Each row of a before or after table is a point. One or more steps were done to the points. Then noise was added and the rows were shuffled. The steps act on how far a point lies along the listed directions, d1 being the first. What was done? A step turns or swaps two directions, mirrors them in a line or flattens them onto one, adds a multiple of one to another, or multiplies one. Angles are multiples of 10 degrees, from the lower direction toward the higher: turns from -170 to 170, lines from 10 to 170 but not 90. Use the fewest steps. Two steps may share a direction if one is a turn and the other turns, adds or multiplies; they go together, in the order done. Otherwise the lowest direction goes first.

Directions:
(1): [ 52 -46  -3]
(2): [ 21  28 -59]
(3): [-40 -43 -35]
Before (10 x 3):
[[-28 -47 -60]
 [-21 -19 -30]
 [ 87  33  -5]
 [ 56  57  45]
 [-38   2 -34]
 [ 73  21  24]
 [  5 -41 -31]
 [-11   7 -51]
 [ 69  18  44]
 [ 31 -44 -43]]
After (10 x 3):
[[ 57  39 -48]
 [ -3  -6  42]
 [ 33  19 -65]
 [ 26   5 -74]
 [ 25  -4  38]
 [ -7   8  42]
 [ 20  32 -83]
 [ 17  24  42]
 [  5  -7  79]
 [  9 -10  41]]
Steps: multiply d1 by 0.4; mirror d2 and d3 in the line at 140 degrees

Directions:
(1): [ 24  44  19  61  22 -42  26  56]
(2): [  5   5   3  39 -38  34  79 -46]
(3): [-51 -46 -22  -1  49  28  46  47]
(4): [ 46   1 -90   4 -30  18  -4  33]
(5): [ 37 -59 -14 -11  17 -73  31 -28]
Before (11 x 8):
[[-34  43  43  23   6   2 -13  -6]
 [ -4 -15 -33  24  10  16  35  44]
 [-35  45  13  -9 -14  35 -49  -3]
 [ 19   3 -25  -3  19  -3  13  -1]
 [-32 -16 -38 -14   4   9  -9   3]
 [-13 -39  73 -17  31 -63  18 -53]
 [ 24   2  -7  -9  35 -24  29  36]
 [ 28 -49 -70  -2  24   3  31 -12]
 [ 81  -8 -93   4 -41   5   6  14]
 [  5  -1  -5 -27  39 -42 -95  44]
 [-12 -29 -49 -53  43  11 -52  72]]
After (11 x 8):
[[-25  67  27  26 -10  26 -21  11]
 [ 13 -20 -22 -23  13  21  54  -6]
 [-19 -40 -42 -14   7  32   2  29]
 [ 35 -36 -66 -16  45 -22  -6  13]
 [ 14  31  12  91  -1  -1  79  12]
 [ -7 -31  78 -11  41 -64  15 -46]
 [ 79  -9 -92 -12 -39   6  -7  16]
 [-44  25  36   2  -2  16  -4 -30]
 [ 13   1 -30 -11  15   7   8  -4]
 [  9  18 -27  49  32  12  68  77]
 [-16  12 -30  14  17 -18  -2  36]]
Steps: turn d1 and d2 by 130 degrees; turn d2 and d3 by 20 degrees

Directions:
(1): [ 71 -48  32 -17 -46 -29  13  48 -18  18  18]
(2): [-41 -13  37  50 -52  -8  44 -23  54  23  26]
(3): [ 17 -51 -50  43 -22  26 -22 -22  -6 -63  41]
(4): [-12  46  38 -49 -51  36   1  16   6 -68  15]
(5): [ 39  10 -18  -4  34  30  -5  41  95   5  19]
(6): [ 12 -18  19  23  29 -36  49  10  17 -70 -62]
Before (11 x 11):
[[-46  39  29 -18 -33  18  24  -2  60  49  35]
 [ -5  55  22 -54 -17  28 -28  28  43   6  28]
 [-33  28  26 -15  -4 -13 -23   9   1  52   8]
 [-11  50   5 -22  26  12  10  19  18  -2 -15]
 [  8 -16   9 -12 -19   6   5 -19 -19 -55  -1]
 [  0  24 -16  -7  10   5 -10 -20  17   8  -1]
 [ 29 -61 -13  -2   6  -7 -20  -5 -47 -19  -9]
 [-42   9  -3 -14  -1 -10 -14 -21 -69   5   2]
 [  4 -39   1 -12 -20 -30  -2   6 -63 -13  -9]
 [ 24 -41  34 -32  16 -37  14  25 -36 -73 -33]
 [ 49 -24  -4 -26   9  -4  -7  18 -51 -41 -36]]
After (11 x 11):
[[-69  23  26 -24 -89  19  -4 -30 -23  73  72]
 [ 49 -66  18  -4  43 -42  28  39  -1 -92 -43]
 [ 38 -57 -36  14  15  -7  -5  25   6 -33   0]
 [-17  34  45 -53 -50  -9 -18  12 -37  12  12]
 [-38  -3   1   5 -35   0 -44 -21 -39  23  35]
 [ -5 -17 -38  11   7  23 -25  -7  -8 -52  31]
 [ -8  30  -5 -13   0   0  -2 -23  -2   1 -10]
 [-22  28  15 -13  -5  -5  18   1 -41 -31 -23]
 [ 45 -50 -18   3  57  -5  -5  20  28 -24 -29]
 [ 72 -42  -8  -4  46 -15  20  37  -8 -72 -65]
 [ 40 -19   7 -18   0   9   9  14  34 -42  -3]]
Steps: turn d1 and d4 by -30 degrees; add -1 times d2 to d6; turn d3 and d5 by 100 degrees

Directions:
(1): [-35 -19  72  36  31  -5  -8  71 -52  24 -10 -84  -4 -13 -10 -50  -9  32]
(2): [ 23  40 -56  46  11   6 -19  21  85 -45 -28 -66  54 -17 -41 -17  19  16]
Before (11 x 18):
[[  3   5 -18  -4  -5  -2   2  -5  13  -7   4   4   9   0  -4   7   2  -4]
 [  8   7 -22   3   0   4  -4  -7  18 -15  -2   4   8  -1  -3   1   0   0]
 [ -2  -2   7  -5  -2  -2   1  -4 -12   6   3  10  -4   4   6   8  -1  -5]
 [  6   5  -4   3  -6   0   2  -1   9  -3  -2  -2   9   1  -7   5  -1   2]
 [  1   3   4   5  -2  -1  -7  11   3  -3  -3 -11   6  -2  -4  -4  -1   7]
 [ 15  10 -32 -15 -15  -2   4 -30  20 -14   8  38   6   5   8  26   2 -15]
 [  2   6  -4  -2  -2   1   2  -3   7  -8  -3   5  -3   1   1   4   3   3]
 [  6  -2  -9 -11  -7   1   3 -12   5  -3   4  17   1   5   3  14   1   1]
 [ -3   3   3   9   8   1  -4  16   2   0  -5 -24   3  -4  -6 -14  -2   4]
 [  8   1 -14  -8  -5  -4   3 -13   7  -8   1  18   5   0   3   7   2  -7]
 [ -1   3  -2  -4   1   2  -7  -4  12  -5   1  -1   6   2  -2   1  -1  -3]]
After (11 x 18):
[[  9   7 -32 -12 -12  -1   4 -19  21 -11   8  24   7   2  -1  17   3 -10]
 [  9   5  -6  -1  -9   0   2  -6  10  -3  -1   5   8   3  -5   9   0  -2]
 [ 17   6 -34 -19 -13  -3   6 -34  21 -15   4  42   6   3   7  21   4 -16]
 [  6   8 -11  -6  -4   2   3 -11  12  -9  -2  15  -2   3   3   9   3  -1]
 [  2   4  -7  -7  -1   3  -6  -9  14  -6   3   6   4   4  -1   4  -1  -5]
 [ 14   3 -29 -20 -16   2   5 -30  19  -9   5  38   3   7   5  26   3  -7]
 [ 15   9 -35  -8  -8   5  -2 -23  25 -18   1  24   7   2   2  13   2  -7]
 [ -4  -1  14   7   2  -2  -7  20  -5   2  -3 -19   5  -3  -4  -9  -3  10]
 [ 38  24 -80 -39 -36   0   9 -79  55 -30  14  95   9  12  16  61   9 -36]
 [ -1   0   3  -5  -2  -1   0  -5  -6   4   2  10  -2   5   5   9   1  -5]
 [-12  -5  24  17  16  -1  -6  33 -14   8  -7 -44   0  -6  -7 -27  -5  12]]
Steps: multiply d1 by 2.5; multiply d2 by 0.7

Directions:
(1): [ 21 -55   1   7  24  34  26 -23  63 -46  19 -44 -11  29 -37  28  32 -48
 -25   5   7 -63   5 -54 -86  64  -8  39  16 -18 -14  -9]
(2): [-17  30   2  45 -21 -17  61  11 -21 -46  95 -37 -37  -2  -4 -41  41   0
 -13  76   4 -40  36  23   7 -73 -17   7  12  32  12  31]
(3): [ -5  40 -10  40  -9  44 -12  16  60  30 -12   7  32 -49  26 -17  28  12
  18  35  53 -27  -6 -47  51  22  46  53 -16  84 -59 -34]
Before (10 x 32):
[[ 17 -31 -10  30   6  29  35  11  38 -21  23 -42 -16  22 -25  -8  31 -28
  -20  42  12 -47  13 -40 -43  59  12  23   2  10 -10   7]
 [  6  17 -15  12  -9  -8 -11   6 -30  12  15  -2   7  23  14 -16   6  -5
   -3  -8   4  -1   2   6  -8 -16  13 -27  15   2  12  -4]
 [ -1  39  -6  31 -12  10  -7   8  33  15   0  36  13 -38  22 -22  17  34
   25  37  27 -10   7 -43  57  11  13  24 -20  67 -32 -10]
 [ -1  -8  14 -36 -29 -29 -14 -17 -58 -16  21   4 -19  33   5 -21 -30   8
  -14 -16 -49  34  -7  52 -11 -43 -27 -58  13 -52  39  30]
 [ -6   3  12   0   9  10  18  -5   6 -11   8   7  -7  13 -19   1  23 -11
  -15  -5  -9  -2  11  -8  -3 -13 -15  36  -7  -9   9   5]
 [-26   2   9   1 -37 -39  33  30 -66 -50  70  -4 -37  25  -4 -35  13   8
  -20  20 -37  -5  26  59 -18 -82 -35 -22  41 -22  24  32]
 [  4   7  -5  49  -2  28   0   2  50   2  24  -4   4 -20  11 -13  23  -5
   -1  36  33 -25   4 -24  16   1   8  35  -5  51 -36 -17]
 [-12  10 -12  37 -10  12  50  14  24 -68  67 -43  -7  -2 -10 -31  75 -26
  -26  52  -1 -66  25 -43 -21 -20  -9  59  33  23  -2  20]
 [-11  17   1 -40   9 -38 -15   0 -59  -1 -31  32 -14  -1  -5  19  -5  -4
   -2 -61 -22  53 -11  35  17  -7  -9 -47  -8 -42  21  19]
 [ 23 -35  -2 -16   9  33 -38 -19  55  31 -88   1  47   0  -5  49  -4 -13
  -12 -41  -3  -6 -23 -52 -37  95  25  15   1 -25 -43 -65]]
After (10 x 32):
[[ 19 -29   2 -38  -1   2 -42 -18  -1  40 -94  18  42   6   1  40 -28   4
   -6 -58 -26  31 -23  -4 -21  50  10 -28   0 -54  -5 -45]
 [  5  15 -17  18 -11   0 -10   8 -23   5  20 -10   6  27   7 -10   4  -5
   -1  -6  10 -14   1  -7 -12  -3  17 -17  18   6   8  -4]
 [  6   8  -6  37   3  27 -21   1  46  24 -13  15  12 -29  16 -12  12   4
    8  16  29  -2  -5 -20  27  10  20  31  -8  45 -34 -31]
 [-30  16   1  29 -42 -24  47  39 -30 -58  90 -17 -34   8   1 -41  39   2
  -23  53  -8 -39  30  30  -8 -69 -19   9  41  10  -6  25]
 [ -8   8  12   2   8  12  10   0   3  -2   6  13  -4  11 -12   1  18  -8
  -14  -4  -5   6  11   1  12 -21 -10  36 -13   2   3   5]
 [  7  18 -11  12  -5  17 -19  -3  43  20 -33  38  22 -33  18  -1   8  20
   24  13  25  -6  -5 -63  36  51  16  21 -27  46 -39 -21]
 [  7 -13  17 -12 -26 -18  18 -19 -34 -43  60 -18 -31  37  -5 -25  -5  -5
  -27  18 -35   1   6  36 -33 -42 -30 -37  13 -33  30  27]
 [ -4  -2   4 -24  14 -27   5 -10 -42 -34   2   6 -29  14 -25  24  16 -29
  -16 -37 -25  18   5  24 -18  -5 -20 -30   4 -43  23  26]
 [  4   1 -11  29  -3  14   9  32   3  10  -6  -9   4  -1   0 -21   7   4
    1  34  12  -5   9  -9  17  29  23   0  -9  23 -10   8]
 [-23  46 -17  36 -17  16  22  30  19 -26  36  -8  18 -32  17 -46  59   6
   -8  46  11 -36  13 -35  39 -34  20  51  17  57 -20   5]]
Steps: multiply d1 by 0; turn d2 and d3 by 30 degrees
